Each row is a point. The last column is the point's height on a tilted bowl or saddle (a function of degree 2), plus a little noise. Along how many of its main directions does it bend up, bend down or stay straight?

Points, 9 rows:
[[-0.7  8.6  7.5]
 [ 1.3 -0.1 -0.2]
 [ 0.2  5.1  2.3]
 [-1.1  0.3 -0.5]
 [ 2.7  1.6  1.5]
 [-5.9  1.5  5.0]
 [-1.7  4.3  1.4]
 [ 0.9 -0.5 -0.4]
 [-3.8  1.2  1.6]]
Directions: 2 up, 0 down, 0 straight

Points, 16 rows:
[[ 3.3 -1.5 -1.4  3.7]
 [ 2.0 -1.0  1.3  3.9]
 [ 0.3  3.9 -1.3  3.1]
 [ 6.2  4.5 -4.7  0.3]
 [ 4.5  1.1 -5.4  0.5]
 [-0.2  3.8 -4.8 -0.1]
 [ 1.7 -0.3 -3.4  2.5]
 [-1.6 -5.2 -0.7  5.6]
 [-0.6  0.0  2.7  4.6]
 [ 1.1 -3.6 -1.1  4.9]
 [ 0.7  1.9 -2.8  2.6]
 [ 6.1  0.0 -0.1  1.5]
 [-6.6  3.4 -1.8  2.3]
 [ 3.1  2.4  1.5  1.6]
 [-1.2 -1.6 -0.7  4.9]
 [ 8.1  5.5 -0.6 -2.2]]
Directions: 0 up, 1 down, 2 straight

Points, 24 rows:
[[ 4.3 -1.9  3.4 -0.3 -1.4]
 [ 2.2  2.8 -4.2  2.9  1.8]
 [ 1.9  0.7 -0.1 -0.7  0.8]
 [ 6.5 -2.3 -1.8  1.7 -0.3]
 [ 3.2  0.1 -1.0  1.9  0.4]
 [ 0.2  1.3 -0.9 -2.3  1.2]
 [-3.6 -1.3  1.1  0.9  2.2]
 [ 3.3 -4.9  2.5  3.5 -2.3]
 [ 3.7 -5.1 -3.3  0.5  2.5]
 [ 1.7  2.6  3.8  3.1  1.4]
 [-0.7  5.0  3.9  5.0  4.4]
 [ 4.7  1.8 -0.5 -5.1  4.4]
 [ 4.9  5.7 -1.0  2.1  0.0]
 [-3.5 -1.3 -1.0 -0.7  0.9]
 [-7.7 -4.5 -1.1 -1.5  0.9]
 [-4.0  2.1  8.6 -1.5 11.0]
 [ 2.5 -2.1 -2.1 -4.7  3.6]
 [-2.6  0.4 -1.5  3.3  2.2]
 [-4.2  3.4 -0.6  2.7  1.3]
 [-4.0 -3.1  0.1 -0.6  1.6]
 [-0.8  4.5 -4.6 -5.7  1.0]
 [ 1.2 -1.8 -6.4  2.9  5.3]
 [ 0.4  1.2 -0.8 -3.4  1.8]
 [-0.9  1.3 -3.0 -6.7  3.0]]
Directions: 2 up, 1 down, 1 straight

Points (48 x 7):
[[ 2.6  0.7  8.6  1.1  2.0 -2.6 -3.0]
 [ 0.2  3.8  1.5 -7.2 -6.0 -2.7 -0.2]
 [-0.3 -3.9  6.7 -3.2  0.5 -1.9 -2.5]
 [-1.1  1.6  4.9 -3.9 -3.5 -2.9 -1.8]
 [-5.4  0.6  2.8  2.5 -3.9  1.9 -2.4]
 [-2.4 -2.3 -3.7 -2.7 -3.5  0.0 -2.2]
 [ 4.2  0.9  1.3 -5.9  3.0  0.8 -0.9]
 [ 2.1  4.4  0.3  2.8 -3.9  0.1 -3.3]
 [ 1.6  0.3  3.5  5.7  2.3 -0.8 -2.4]
 [-1.4 -0.2  4.8 -4.8  2.8  0.1 -2.1]
 [-2.0 -1.3  2.2  2.4  4.3 -0.8 -1.7]
 [ 4.3 -0.3 -0.9 -2.9 -8.0 -0.2 -0.4]
 [-0.5 -3.1  0.3  1.5 -2.1  3.7 -1.0]
 [ 3.0  2.8  1.9 -6.3 -0.2  6.1 -1.1]
 [-1.5 -2.3 -1.9  1.4 -5.9  3.5 -2.3]
 [-2.2  0.5 -1.0 -0.7 -1.3 -4.1 -2.0]
 [ 3.7  0.7  1.1  2.4  1.6  0.0 -1.2]
 [-0.5  3.4  0.3 -0.8 -0.2 -7.0 -2.9]
 [ 0.1  2.1  4.0 -0.4 -1.0 -1.9 -1.5]
 [ 1.4 -0.6 -0.7  0.7 -3.5 -3.4 -2.5]
 [ 1.7 -2.2 -1.0  0.7 -3.4  2.7 -0.8]
 [-2.6 -1.8  0.3 -5.9  3.6  2.9 -3.5]
 [-3.8 -9.2  3.2 -3.6  0.9 -6.1 -9.1]
 [-0.6  1.2 -1.4  4.5 -0.3  0.3 -2.7]
 [ 1.0  2.1 -1.3  0.9 -4.4  1.5 -1.3]
 [ 1.3 -2.9 -1.6 -0.7 -0.6 -2.1 -1.4]
 [ 3.7  1.1  1.9  6.5  0.6  0.3 -3.3]
 [-0.5 -0.2  2.3  2.1  0.4  2.7 -0.5]
 [-0.4  1.8 -1.9 -7.2 -0.1  5.1 -2.2]
 [ 4.4 -1.1  1.7 -4.1 -5.2  7.0  2.2]
 [ 2.9 -2.6  1.0  8.6  4.8 -2.8 -4.2]
 [ 0.5  1.7 -7.4  0.5 -0.1 -3.2 -4.7]
 [ 1.9  1.1  1.5  5.7 -4.6 -4.7 -7.5]
 [ 2.6  5.2 -2.4  6.6 -1.6 -1.5 -7.4]
 [ 1.5 -1.5 -4.5  2.3 -3.3  1.0 -3.5]
 [-1.9  2.9  7.3 -1.8  0.6 -3.9 -4.1]
 [-1.6 -2.7  2.3  6.4 -1.0 -0.9 -4.5]
 [ 1.8  1.2 -0.5  2.1 -6.4  2.4 -1.9]
 [-1.0  1.2  0.9 -2.7 -1.6 -1.3 -0.5]
 [-3.4  7.7 -7.9 -1.2 -1.8  3.1 -5.8]
 [ 0.7 -5.0 -1.2 -0.2  2.3 -0.6 -2.0]
 [-3.9  1.6  3.2  6.5 -4.9  7.5 -1.5]
 [ 0.8  1.2 -3.2  0.2  0.9 -0.3 -2.0]
 [-3.3 -2.5 -6.2  3.1  2.4  4.5 -5.4]
 [-0.6  3.1 -4.8 -2.9 -2.0  0.1 -1.9]
 [ 0.7  3.4 -2.5 -4.2 -0.8  2.4 -1.4]
 [-2.2  5.4 -0.6 -1.3 -7.3 -2.5 -2.6]
 [-0.7 -2.8  4.1 -0.9  0.4 -0.3 -1.2]]
Directions: 0 up, 3 down, 3 straight
